Each row of a before or after table is a point. The points were changed in one or more steps. Then noise was added and the rows were shuffled. The steps act on columns, c1 being the first. Name the steps. A step turns or swaps two columns, mirrors them in a line or flattens them onto one, adds a multiple of one to another, or multiplies or shifts one. Angles are multiples of 10 degrees, from the lower column toward the higher: turns from -170 to 170, lines from 10 to 170 but not 90. Use the fewest steps. Two steps may share a column if one is a turn and the other turns, adds or multiplies; they go together, in the order done. Otherwise the lowest column goes first.

Before (12 x 2):
[[ 0.30 -0.08]
 [ 0.62 -0.53]
 [ 0.50 -0.15]
 [ 0.20 -0.16]
 [-0.07  0.47]
 [ 0.32 -0.85]
 [-0.15  0.45]
 [ 0.27 -0.54]
 [ 0.15  0.08]
 [ 0.49 -0.73]
 [ 0.03 -0.03]
 [ 0.27  0.06]]
After (12 x 2):
[[ 0.28  0.40]
 [ 0.26  0.58]
 [ 0.62 -0.03]
 [ 0.22 -0.05]
 [ 0.17  0.58]
 [ 0.34 -0.34]
 [ 0.01  0.43]
 [ 0.50  0.35]
 [ 0.16  0.36]
 [-0.09  0.96]
 [ 0.48 -0.26]
 [-0.17  0.96]]
Steps: shift c2 by 0.50

Before:
[[ 0.17  0.07  0.25  0.09  0.05 -0.22]
 [ 0.32 -0.02  0.64 -0.17  0.18  0.50]
 [-0.44  0.06  0.52  0.81 -0.44 -0.22]
 [-0.30  0.28 -0.10  0.12  0.72 -0.41]
 [-0.13 -0.23 -0.51 -0.60  0.49 -0.49]
 [-0.60  0.03  0.76 -0.22 -0.34  0.17]
 [-0.21  0.54 -0.35  0.58 -0.12  0.17]
 [ 0.09 -0.30  0.07  0.21 -0.06  0.74]]
After:
[[-0.02  0.08 -0.30  0.09  0.05 -0.22]
 [-0.17  0.37  0.28  0.12  0.71 -0.40]
 [ 0.02 -0.39 -0.12  0.21 -0.06  0.75]
 [ 0.23 -0.29  0.47 -0.61  0.49 -0.50]
 [-0.66  0.07 -0.11  0.81 -0.43 -0.22]
 [-0.95  0.03 -0.19 -0.22 -0.35  0.17]
 [ 0.07  0.69  0.39  0.58 -0.11  0.18]
 [-0.16 -0.03 -0.69 -0.17  0.18  0.49]]
Steps: mirror c1 and c3 in the line at 160 degrees; multiply c2 by 1.3

Before (13 x 11):
[[ 0.43 -0.41  0.08  0.17  0.10 -0.12  0.47  0.67  0.02  0.12  0.26]
 [ 0.23 -0.36  0.28 -0.04 -0.20  0.39 -0.51  0.47  0.69 -0.29 -0.39]
 [ 0.53 -0.45 -0.16  0.06 -0.29 -0.11  0.00 -0.65 -0.10  0.54 -0.45]
 [ 0.10 -0.16 -0.25 -0.22 -0.41  0.65 -0.45  0.54  0.88  0.60  0.04]
 [-0.40  0.38 -0.57  0.61 -0.14 -0.80  0.27 -0.32 -0.14  0.49 -0.24]
 [ 0.47 -0.01  0.03  0.05  0.60  0.49  0.46  0.34  0.63  0.15 -0.21]
 [-0.50  0.29 -0.20  0.13  0.23 -0.75  0.18 -0.12 -0.32  0.49  0.10]
 [ 0.09  0.62  0.14  0.45 -0.60  0.04  0.10  0.01  0.29  0.15  0.18]
 [-0.69 -0.26 -0.70  0.68  0.01 -0.20  0.70  0.32 -0.17  0.04  0.07]
 [-0.32  0.43 -0.75  0.54  0.35 -0.18  0.31  0.10 -0.63 -0.20  0.54]
 [-0.30  0.01 -0.54 -0.19  0.08 -0.30  0.89  0.10 -0.06 -0.33  0.29]
 [ 0.89 -0.02 -0.24 -0.27  0.02  0.19  0.22  0.82  0.30  0.03 -0.55]
 [ 0.35  0.06  0.49 -0.27 -0.34  0.84 -0.03  0.51  0.15  0.31 -0.57]]
After (13 x 11):
[[ 0.20  0.09 -0.16 -0.11  0.57 -0.11 -0.01 -0.63 -0.03 -0.09 -0.41]
 [ 0.68  0.37 -0.22  0.32  0.02  0.21  0.18  0.81  0.30 -0.01 -0.54]
 [-0.21 -0.10 -0.54  0.00 -0.27 -0.32  0.87  0.11  0.20  0.16  0.29]
 [ 0.35  0.20  0.02  0.65 -0.26  0.45  0.46  0.30 -0.02 -0.55 -0.19]
 [ 0.24  0.18  0.48  0.15  0.50  0.88 -0.06  0.49  0.30  0.04 -0.56]
 [ 0.02  0.01 -0.23  0.88  0.74  0.65 -0.44  0.59  0.21 -0.05  0.06]
 [-0.04 -0.01 -0.77 -0.63 -0.40 -0.14  0.32  0.11 -0.52 -0.15  0.56]
 [-0.64 -0.34 -0.71 -0.15  0.01 -0.21  0.70  0.32 -0.70  0.01  0.06]
 [-0.27 -0.15 -0.22 -0.33  0.22 -0.73  0.22 -0.09 -0.15 -0.50  0.09]
 [-0.11 -0.09 -0.55 -0.16  0.47 -0.80  0.28 -0.36 -0.59 -0.23 -0.21]
 [ 0.16  0.06  0.09  0.05  0.02 -0.13  0.47  0.63 -0.17 -0.12  0.27]
 [ 0.02  0.04  0.28  0.65 -0.12  0.41 -0.50  0.50  0.02  0.35 -0.37]
 [ 0.31  0.18  0.13  0.30  0.55  0.03  0.09 -0.01 -0.49  0.39  0.18]]
Steps: flatten c1 and c2 onto the line at 30 degrees; turn c4 and c9 by -90 degrees; turn c5 and c10 by -130 degrees
